Each row is a point. Each copy is the shape, with its points in the same order, turned, moved and blurred by noise. Some copies are also mirrored. Which?

Shape (6 x 2)
[[ 1.18 -1.97]
 [ 0.74 -0.99]
 [ 1.24  3.20]
 [-1.70  2.34]
 [-1.78  3.35]
 [ 1.91 -2.11]]
Copy 1 (6 x 2)
[[ 1.39  0.45]
 [ 0.66  0.08]
 [-0.14 -4.02]
 [-2.73 -1.70]
 [-3.18 -3.05]
 [ 2.09  0.68]]
Copy 1 is: mirrored
Copy 2 (6 x 2)
[[-0.50  2.43]
 [-1.07  0.90]
 [-0.99 -2.93]
 [-3.54 -1.33]
 [-3.98 -1.84]
 [ 0.41  2.42]]
Copy 2 is: mirrored
Copy 3 (6 x 2)
[[ 2.46 -0.66]
 [ 1.53 -0.23]
 [-2.69 -1.04]
 [-2.12  2.16]
 [-2.95  2.18]
 [ 2.51 -1.49]]
Copy 3 is: mirrored

Shape (6 x 3)
[[ 2.73 -3.64 -1.30]
 [-1.00  0.13  0.94]
 [-3.59  0.74  0.32]
 [ 2.94 -1.46 -2.43]
 [-0.36 -0.38  1.48]
 [ 2.54 -0.78 -1.39]]
Copy 1 (6 x 3)
[[ 3.48  1.66 -3.60]
 [-0.77 -0.89 -0.41]
 [-1.53 -3.44 -0.21]
 [ 1.09  1.82 -5.01]
 [ 0.03 -0.27 -0.25]
 [ 0.41  1.75 -3.57]]
Copy 1 is: only turned
Copy 2 (6 x 3)
[[-4.25 -3.04 -1.29]
 [-0.01  0.62 -0.48]
 [ 0.24  3.10  0.97]
 [-2.46 -3.71  0.37]
 [-0.49  0.03 -1.75]
 [-1.53 -3.62 -0.05]]
Copy 2 is: mirrored

Shape (7 x 3)
[[-3.26  0.23 -0.12]
 [ 2.38  0.53  4.58]
 [ 1.03  1.07  1.31]
 [-0.98 -1.26  1.07]
 [-0.52  0.81 -2.44]
 [-3.13  1.99 -0.84]
 [ 3.37 -1.96  0.59]]
Copy 1 (7 x 3)
[[-0.45  1.33 -2.49]
 [-0.90 -4.60  1.64]
 [-0.47 -0.91  1.20]
 [ 1.11 -1.18 -1.69]
 [ 1.25  2.65  0.29]
 [-1.19  2.82 -1.50]
 [ 3.58 -2.55  1.67]]
Copy 1 is: only turned
Copy 2 (7 x 3)
[[ 1.55  1.65 -3.13]
 [-3.82  3.39  2.77]
 [-2.36  0.84  0.17]
 [ 0.31  1.62  0.28]
 [ 0.36 -1.98 -1.88]
 [-0.15  0.34 -3.93]
 [-0.71 -0.61  3.68]]
Copy 2 is: mirrored
Copy 3 (7 x 3)
[[ 0.51 -2.80  4.18]
 [ 2.68 -2.84 -2.99]
 [ 0.34 -1.90 -0.41]
 [ 2.22 -1.43  2.01]
 [-1.67 -0.46  2.77]
 [-1.38 -3.39  3.95]
 [ 1.94  1.68 -1.14]]
Copy 3 is: mirrored
Copy 4 (7 x 3)
[[ 1.50 -2.24 -0.92]
 [-0.44  5.08 -1.98]
 [-1.12  1.29 -1.18]
 [ 1.05  0.66  0.39]
 [-1.76 -2.40  0.22]
 [ 0.80 -2.90 -1.81]
 [-2.25  2.89  1.95]]
Copy 4 is: mirrored

Shape (10 x 4)
[[ 1.73  1.24  1.64  3.03]
 [-2.63 -0.33  0.97 -0.95]
 [ 3.30 -1.66 -1.71  1.16]
 [ 3.06 -2.67  1.20 -2.51]
 [-0.77  2.42  1.24 -0.05]
 [-3.54  2.80 -1.51 -2.41]
 [ 0.29 -3.29  1.01  1.73]
 [ 2.73 -2.15  0.91  0.03]
 [ 1.87 -0.52  0.76 -1.89]
 [-3.03  2.20 -1.34  2.64]]
Copy 1 (10 x 4)
[[-0.87  0.43  0.17 -4.43]
 [-2.06  2.65 -0.15  0.88]
 [ 1.28 -1.45 -3.53 -2.99]
 [-1.76  0.54 -5.51 -1.43]
 [-2.70  0.72  0.74 -1.27]
 [-3.00 -0.06  1.37  3.08]
 [ 1.24  2.97 -2.26 -2.29]
 [-0.67  0.34 -3.88 -2.71]
 [-2.34 -0.38 -2.96 -1.55]
 [-0.06  0.56  3.37  0.35]]
Copy 1 is: mirrored
Copy 2 (10 x 4)
[[ 2.35  2.53  1.56 -0.84]
 [-0.08 -2.82 -0.75 -1.45]
 [ 0.13  3.53 -2.66  0.62]
 [ 2.19 -0.40 -4.52  0.44]
 [ 1.23 -1.11  1.39 -0.21]
 [-2.22 -3.94  1.51  1.14]
 [ 0.43  1.56 -2.26 -2.97]
 [ 1.84  1.73 -3.06 -0.66]
 [ 1.81 -0.17 -2.53  1.26]
 [-2.32 -0.14  3.13 -1.59]]
Copy 2 is: mirrored

Shape (12 x 6)
[[-1.51 -0.77 -0.04  1.08 -0.20 -1.11]
 [ 2.40  1.26  1.53  1.42 -0.67  0.98]
 [-0.03  0.52  1.43  1.29 -1.15  2.38]
 [ 2.18 -1.10  2.10  0.81 -1.48 -0.62]
 [-0.47  0.45  0.38 -2.98  0.09 -1.09]
 [-0.89  1.92  1.86  1.16  1.13  0.73]
 [ 1.24 -0.88 -0.97  0.45  0.42  7.72]
 [ 8.06 -0.44  0.84  1.18  0.84  0.25]
 [-1.22  0.68  1.59 -2.26 -0.53 -1.79]
 [ 0.06 -1.33  2.05 -5.91  0.42  0.27]
 [-1.76 -0.37  1.42 -3.12  1.20 -1.06]
 [-1.36  0.30 -2.97  0.43 -4.04  2.12]]
Copy 1 (12 x 6)
[[-0.84 -1.30 -0.45  0.84 -0.74 -0.92]
 [-2.86  1.46 -1.36 -0.67  2.38  0.06]
 [-1.24  0.16 -2.63 -0.46  1.37 -2.20]
 [-2.17  0.41 -0.80  1.35  2.41  1.01]
 [ 0.96  1.46 -0.62 -0.05 -1.62  1.02]
 [-1.60 -1.36 -2.80 -1.93  0.39 -0.20]
 [ 0.55  2.93 -1.64 -2.87  3.43 -5.86]
 [-5.02  3.99  2.32 -2.51  3.80  1.56]
 [ 0.87  0.08 -1.60  0.83 -1.37  2.00]
 [ 4.47  2.06 -0.77 -0.08 -0.31  2.58]
 [ 1.77 -0.75 -0.64 -0.73 -1.87  1.20]
 [-1.70  1.87 -2.01  2.54 -0.99 -4.56]]
Copy 1 is: only turned
Copy 2 (12 x 6)
[[-0.70  0.16 -0.79  1.05  1.68  1.04]
 [-3.51 -1.18 -0.77 -2.34  0.06 -0.30]
 [-2.76 -1.12  0.53 -1.24 -0.68  1.88]
 [-2.80  0.21 -0.49 -2.75  2.76  0.10]
 [ 2.10 -1.01 -0.98 -2.12  0.92  0.24]
 [-1.66 -2.55 -2.08  0.03 -0.07  1.65]
 [-3.21 -3.27  5.63 -1.13 -3.13  0.31]
 [-4.84 -2.24  0.23 -4.33  1.48 -5.53]
 [ 1.59 -0.74 -1.93 -1.84  1.72  1.56]
 [ 3.49 -2.46  1.03 -4.00  2.03  0.83]
 [ 2.63 -2.07 -0.93 -1.51  2.03  1.14]
 [-1.01  3.34  1.85 -0.29 -2.60  1.51]]
Copy 2 is: mirrored
